Each row is a point. The points of each table are mixes of a few directions, plus a little noise. Count the directions of each table, and those that both share. Where both have some left over, give the other angles between the two spaces (their principal angles), to ten degrees, smallest first.
In the rows, 128 means zero.

First (4 x 3):
[[117  98 126]
 [133  85 171]
 [134 196  89]
 [129 133 126]]
Second (5 x 3):
[[121  96 136]
 [126 172  91]
 [ 97  82  95]
 [146 118 175]
 [149 171 142]]
Directions: first 2, second 2, shared 2

First (9 x 8):
[[116 129 122 193  95 161 121 104]
 [162 125 130  69 162  80 138 142]
 [105 137 146  75 143 139 126 137]
 [ 75 149 111 160 176 166 102 113]
 [123 143 150 128 113 158 123  96]
 [178 138 163 158 137 115 115 112]
 [221 110 134 140  93  71 150 112]
 [ 81 112  66 101 139 120 143 152]
 [ 91 108 131 129  95 141 133 183]]
Second (7 x 8):
[[150 137 150 135 152 119 115 127]
 [119 127 121 125 121 133 131 126]
 [164  87 112 138  99  71 149 197]
 [150 136 149 135 151 118 117 128]
 [ 53 145  98 106 105 196 134  71]
 [ 79 115  85 113  82 154 150 122]
 [182 149 181 144 186 105 100 125]]
Directions: first 5, second 2, shared 2

First (10 x 12):
[[126  87  30 131 168  68 114  71 152 192 101 118]
 [127 108  78 130 148  98 122  99 140 160 115 123]
 [131 167 221 125  90 184 141 182 106  67 155 137]
 [131 164 210 126  95 178 139 176 108  74 151 136]
 [128 132 135 127 125 132 129 132 126 123 131 129]
 [126  99  60 130 155  87 119  89 144 172 109 121]
 [130 152 185 127 105 163 136 161 114  91 144 134]
 [129 148 176 127 109 157 135 156 117  97 141 132]
 [127 123 116 128 133 121 127 121 131 136 125 127]
 [127 102  65 130 153  90 119  92 143 169 111 122]]
Second (10 x 12):
[[129 142 160 128 116 148 133 147 120 107 137 131]
 [125  93  45 131 162  77 116  80 148 182 105 119]
 [131 173 236 125  85 194 143 190 102  58 158 139]
 [131 169 223 126  90 186 141 183 105  66 155 137]
 [129 149 175 127 109 157 135 156 116  97 141 133]
 [127 107  77 129 148  97 121  99 140 161 114 123]
 [128 127 124 128 130 126 127 126 129 130 127 128]
 [127 119 107 129 137 115 125 115 133 142 122 126]
 [126 103  70 129 151  92 120  95 142 166 112 123]
 [126 100  62 130 155  88 119  90 144 171 110 122]]
Directions: first 1, second 1, shared 1

First (8 x 20):
[[115 108 166 135 163  97 133 143  98 149 172 147 146 119 148 133 109 143
  143 143]
 [149 151  69 119  93 189 125 108 172 104  81 124 101 157  94 137 138 110
  128 105]
 [ 98 110 194 149 191  78 147 150  89 163 190 151 155 127 162 147  94 169
  185 153]
 [177 141  33  91  39 201  94  99 174  79  54 107  93 124  79  97 174  60
   34  94]
 [109 125 163 141 157 100 140 138 112 145 150 131 140 128 146 136 115 153
  159 140]
 [ 99 165 154 147 111  86 144 120 139 124  77  61 127 119 150 112 158 160
  140 133]
 [139 103 128 117 135 129 116 135 110 132 159 155 136 116 126 124 120 109
  103 131]
 [136 120 118 124 134 145 125 129 129 129 140 148 126 136 120 137 118 122
  132 125]]
Second (10 x 20):
[[ 94 110 179 153 159 100 142 173 130 145 121  73 164 131 138 152 116 142
  172 144]
 [101 101 175 124 132 119 128 163 130 142 111  90 157 117 126 140 138 133
  137 135]
 [146 158  90 149 143 123 138 105 124 118 148 147 110 146 134 125 105 128
  143 127]
 [154 188  62 184 174 107 155  91 119 110 170 150 102 171 147 131  71 133
  179 135]
 [ 90  88 194 123 133 116 127 178 133 148 105  78 167 111 126 145 143 136
  140 138]
 [126  72 164  43  49 177  82 135 135 134  84 147 131  74  99 105 206 111
   31 107]
 [133 103 139  80  85 156 104 125 130 128 107 146 123 101 112 113 169 118
   73 115]
 [151 197  60 199 189  97 164  94 119 111 178 143 103 180 153 136  56 138
  199 140]
 [150 132 100 101  98 152 114  99 128 118 128 166 106 119 119 109 145 117
   87 115]
 [136 131 115 123 122 134 125 118 127 124 130 140 119 128 127 121 130 124
  118 125]]
Directions: first 3, second 2, shared 0; angles 30, 60

First (9 x 32):
[[128 186 150 167 129 124  69 214 185  96 155 120 164  39 118  60 112 117
  154 159 156  91  99 183 106 137 137 189 133  44 122  89]
 [142 106 135 126 144 141 170  90 101 153 107 124 125 182 126 160 139 174
  124 140  78 153 140 131 128 139 111 106 152 166 126 142]
 [117 100 103 127 131 101 176  93  92 148  83 120 119 197 145 137 131 161
  134  91 124 170 120 108 128  95 136 121 149 126 103 157]
 [165 132 148 118 132 106 183 101 134 135 137 156 154 158 111  94 145 175
  103 125 102 125  93 126 149  95 126 103 158 123 125  98]
 [131 128 111 150 173 123 150 107 103 136 118 124 126 143  92 162 130 140
  129  98 127 171 150 113 124  92 172 101 104 184 126 133]
 [167 159 137 142  91 158  84 203 158  95 170 121 125  84 109  97 114  99
  123 174 142  49 102 153 123 163 110 150 154  95 134  91]
 [153 154 120 130  80 134  85 196 156  89 169 130 117  86 118  84 113  75
  118 139 176  54  93 128 133 133 128 146 138  83 130  96]
 [ 59  88 134  78 145 123 124  42 116 156 108 144 117 124 174 180 143 104
  127 102 123 187 187  94 140 142 118 106  58 177 153 177]
 [ 90 101 116 114 127 143 112 104 108 142 104 113 103 138 158 175 125 108
  141 125 126 153 167 117 120 157 115 130 105 153 133 170]]
Second (8 x 32):
[[120 137 136 139 115 105 108 165 151 133 111 160 200 164 160  55 127 153
  135 109 100 150  85 170  94 108  95 161 140  75 106 106]
 [142 136 151 124 124 154 123 134 140 124 147 119 116  98 122 140 129 131
  128 175 114  94 135 142 135 171 110 132 146 125 142 121]
 [151 119 139 119 143 143 149  91 112 117 161 122  55  77  88 197 128 101
  118 140 162  85 153  82 182 142 173  99 109 176 166 128]
 [113 138 132 162 138 111  79 177 147 128 117 170 196 140 148  81 117 128
  146  89 117 154 100 168  93 106 125 164  99 105 124 100]
 [153  99 131 100 100 122 169  91 108 128 136 140  78 147 129 153 132 122
  106 122 144  87 112  83 175 129 134 102 145 137 143 130]
 [115 101  96 117 119 164 118 113  90 130 118  97  69 143 130 201 123  91
  131 133 138 128 174  98 126 162 126 111 113 183 135 172]
 [139 125 123  95 123 139 182  79 115 128 138  81  72 111 106 162 139 136
  111 168 137 112 156  93 156 142 134  94 158 145 125 155]
 [ 88 168 115 164 161  88  98 173 161 134  99 136 238 138 141  34 129 162
  150  89 109 214 109 185  59  66 129 163 112  79  83 113]]
Directions: first 6, second 5, shared 3; angles 40, 70

First (9 x 32):
[[123 139 130 122 137 122 122 123 126 133 122 140 130 132 123 129 129 134
  138 117 149 128 122 117 112 125 144 114 121 127 127 126]
 [134 116 126 135 118 135 135 133 130 123 134 114 125 124 134 127 127 122
  117 141 105 128 135 141 146 132 110 143 136 129 129 130]
 [119 147 132 117 144 117 117 119 125 136 118 150 132 135 118 130 129 138
  146 107 166 127 117 108  99 122 157 103 115 127 126 125]
 [116 152 133 115 148 114 114 117 124 139 115 156 133 137 116 131 130 141
  151 102 175 127 114 102  92 121 165  97 112 126 125 124]
 [158  66 115 162  77 163 164 156 137 100 161  58 116 105 159 121 124  96
   70 194   7 130 163 193 220 146  33 207 170 133 136 139]
 [130 123 127 131 124 131 131 130 129 126 131 122 127 126 130 127 128 125
  123 133 118 128 131 133 136 129 120 134 131 128 129 129]
 [139 105 123 141 109 141 141 138 132 118 140 102 123 120 139 126 126 116
  107 152  84 129 141 152 162 135  93 157 143 130 131 132]
 [117 152 133 115 148 115 114 117 124 139 115 155 133 137 116 131 130 140
  150 102 174 127 115 103  93 121 165  98 112 126 125 124]
 [117 152 133 115 148 115 114 117 124 139 115 155 133 137 116 131 130 141
  150 103 174 127 115 103  92 121 164  98 112 126 125 124]]
Second (8 x 32):
[[168 101 106 122 115 120 144 136 128 130 142 106 103 114 135 125 130  73
  130 117 119 121 106  94 156 120 137 129 126 138  86 132]
 [152 108 124 128 146 109 129 145 127 145 133 132 137 118 127 121 133  85
  134 113 124  87 133 101 150  98 119 128 130 151  97 129]
 [154 125 151 132 145 115 138 159  92 151 130  84 146 137 128 145 146  94
  146 114 177 131 131  55 126 102 191  50  91 104 110 133]
 [142 127 124 120 136 115 131 130 119 137 130 127 125 127 126 130 132 106
  142 110 153 124 115  90 123 115 158 100 115 129 107 127]
 [120 114 115 128 107 136 154 120 131 102 141 125 122 119 148 120 118 140
  102 154  81 138 147 161 146 135 103 147 146 134 150 130]
 [ 81 160 141 121 138 129 121 104 127 115 115 167 144 141 128 128 120 192
  127 134 143 143 145 158  85 135 135 114 129 120 176 123]
 [ 98 150 120 128 111 147 109 101 154 112 116 154 110 131 118 124 117 173
  123 138 114 150 113 184 111 165  97 178 146 127 151 122]
 [108 140 144 146 124 149  98 128 146 131 114 128 135 136 113 131 129 161
  121 147 113 130 133 179 128 154  81 178 142 121 150 126]]
Directions: first 1, second 5, shared 1
